Each wall is flat, endless, passes through zero and stands at right angles to its row. A trip goes straight from one point to another. List the walls that it crosses, first one first.

Walls:
(1): [ 63 -48  47]
(2): [-31  51  54]
(3): [ -1 -39 -18]
(4): [-66  14 -12]
(5): [ -9 -24  -3]
(6): [ 64  57 -25]
(7): [-31  22  11]
Trips:
[-49   4  14] to [46 30 76] -> 5, 1, 4, 6
[-13  47  30] to [10  7 35] -> 1, 4
[ -4 -16 -40] to [ 15 -95 -68] -> 4, 1
[-15  34  65] to [-43  69 -41] -> 1, 6

Walls:
(1): [-34  42 -31 -13 -20  30 -32 -26  21]
(2): [ -6 -34  12  15  -2  30 -15  20 -25]
(3): [ 18 -33  -9 -74  44 -13  13  36  33]
(4): [  1  41  10  45 -49 -14 -33  13   9]
(5): [-30  -6 -49  26  -6 -21  24  15  15]
Trips:
[ 84  40 -54  55  11  13 -22  67 -52] to [ 34 -18   5   4  -6 -42  51  52   8] -> 3, 2, 4
[ -5  -7 -50  56 -49   9 -32  -8 -61] to [ 23 -38  20  27  30  -2 -14 -39  30] -> 1, 5, 4, 3
[-17 -15  -4   3 -56 -16 -19  62  27] to [ 29 -38 -18  -8 -36 -34 -24 -23  13] -> 1, 2
[ -9   4  52 -12   6 -26 -21  17 -61] to [-34   8  36   3   3  10   6  29 -21] -> none
[ 10 -30   6 -19  -6  36  39 -16 -18] to [-38   4   9 -45  11 -14  12  39   0] -> 5, 2
[ 27  46  16   9  12 -40 -18  27 -35] to [-21  73  24  19 -66  -7  33  11 -18] -> 1, 5

Walls:
(1): [-24  44 -10  29  19  26 -67  35 -36  16 -37 -11  44 -19]
(2): [-50 -17  16  -1 -12 -52   5 -11  13  37   9 -23  16  15]
(3): [-41  19  11  50 -19  61  40 -17 -52 -18  31  47  54  12]
(4): [ -5  11  32   3  50 -10  46   4  -3 -39 -41 -22  -8  16]
(5): [ 43  29  26 -69   0  -2 -49  19  34   5  49  14 -63 -12]
(6): [-39   1  18 -12  -9   7 -17 -17 -23  12 -37 -21  40  75]
(7): [ 34  23  -6  19 -15  -3  10  28   5   3 -20  -6  41  -4]
(8): [ -3 -63  19 -20  27  33  26  49  69 -36 -42 -25  -8  28]
(9): [ -3  20  -8  23  35 -25  32 -16  22  38   5   8   7 -79]
(10): [ -1  28  10 -46  27 -35  26 -21  31  50  20  13   5  20]
(11): [  4  -1 -17 -70 -21   8 -67  26 -52  -1   1 -30  -1  30]
(12): [-16  -5  23  37  19 -34   1 -12  14 -26 -23 -38  23 -15]
Trips:
[ -9 -17   1  17   4  39 -32   5  30 -34  43  -4 -20 -13] to [ 58 -47  52  -7  55 -77  52 -63 -18 -48  16 -31 -17  17] -> 12, 3, 4, 10, 2, 9, 5
[-19  19  13 -66 -19 -12 -30 -21  23 -18 -49  25 -11  15] to [ 27  -1   6   3 -36   0 -12 -35   6   9  17  -9 -13  28] -> 4, 8
[-31  -8 -47 -71  -4  24   3 -18   4 -19  14 -39  25 -17] to [-17  -3  46 -26  -2  42 -15 -18 -19   4   9  32 -24   5] -> 3, 2, 8

Walls:
(1): [-24  13 -36  31  51  -2  33 -21  -9   4  -9  39  14  17   2  32  -7 -32
  29  56 -21 -52  26 -33  16  12  -8   7  49  14  67  29]
(2): [ -7  75   0 -24  49 -23 -15 -43 -20 -20  11   5 -24   7  19  29   0   7
  21  -3 -20  13  40   6  -3  30 -10 -39  28  21   1 -22]
(3): [-21 -55  11  39 -39  -3 -26   0 -19  12 -14  39 -21  23  30  -8  14  22
  33 -49  -3 -28   6 -15  26 -36  46 -28   0  -2  44 -15]
(4): [  2 -57  -8 -16   5   6 -16  -2 -35  14   4  11  76 -13 -15  -4 -41  27
  11 -14  40   1   5  57  -1 -20  14 -49 -18   1  18  -3]
(5): [ 10  25  28  18 -51 -11  30  14  19 -66  18  34  34   7 -26 -14 -60 -10
 -49  20 -11 -39 -29  -5  -5  23  22  46  12 -23 -33  65]
(6): [ 15 -52 -29 -24  18 -31 -41   4  46 -35  50  13  19 -65  45 -39  35 -69
  21  20  35  68 -33  22 -36   7 -57  -5  -1  43  28  14]
(7): [ -5  -4 -28 -19  10   4  -5  75  -3  30 -65 -26  87  -1  12  -3 -31  24
 -22 -28  39  42  40  19  39  56 -27   5 -34  38  36 -40]
(8): [  8 -21   5   1  82   8   3 -31  22 -21  31  18  26  22 -22  16  36 -50
  39 -28  -4  33 -19  16  13  16   8  -6  19  62 -25  -3]
(9): [ 14   4 -48 -30  35 -18  47  -3  46  27  36 -27  -7  -1   9  21  41  22
 -18  -3  15  30 -32 -17  28  -4  26 -12 -15  25 -57  47]
Trips:
[ 17 -31 -37  17 -46 -28  40  31 -32 -24  24   5  30 -14  -4 -15  17 -28
  -9  -3 -21  43   4 -28 -24  21  41 -24  54   0  19  48] to [  8  27  25  -7 -22 -30  73   5  -6 -70  -5  41 -58 -37  12 -46 -33  15
  -9   9  22  -8 -51 -19  42  -5  23  -6 -16  20  18   2] -> 8, 4, 1, 6
[-51  -2  -8 -26 -22   9  30 -46  34   6  82  -4 -19  -7  27 -22   0 -11
 -35 -11  -6   1  33 -22  26  -6  20   2  34 -13  16   7] to [ -3  43  11  16  -4   8 -24 -42 -39 -13 -15   8   4  43  11 -63 -52  14
  11  -5  -4  -7 -32  -4  55 -20 -27  49  26 -50  19 -19] -> 6, 9
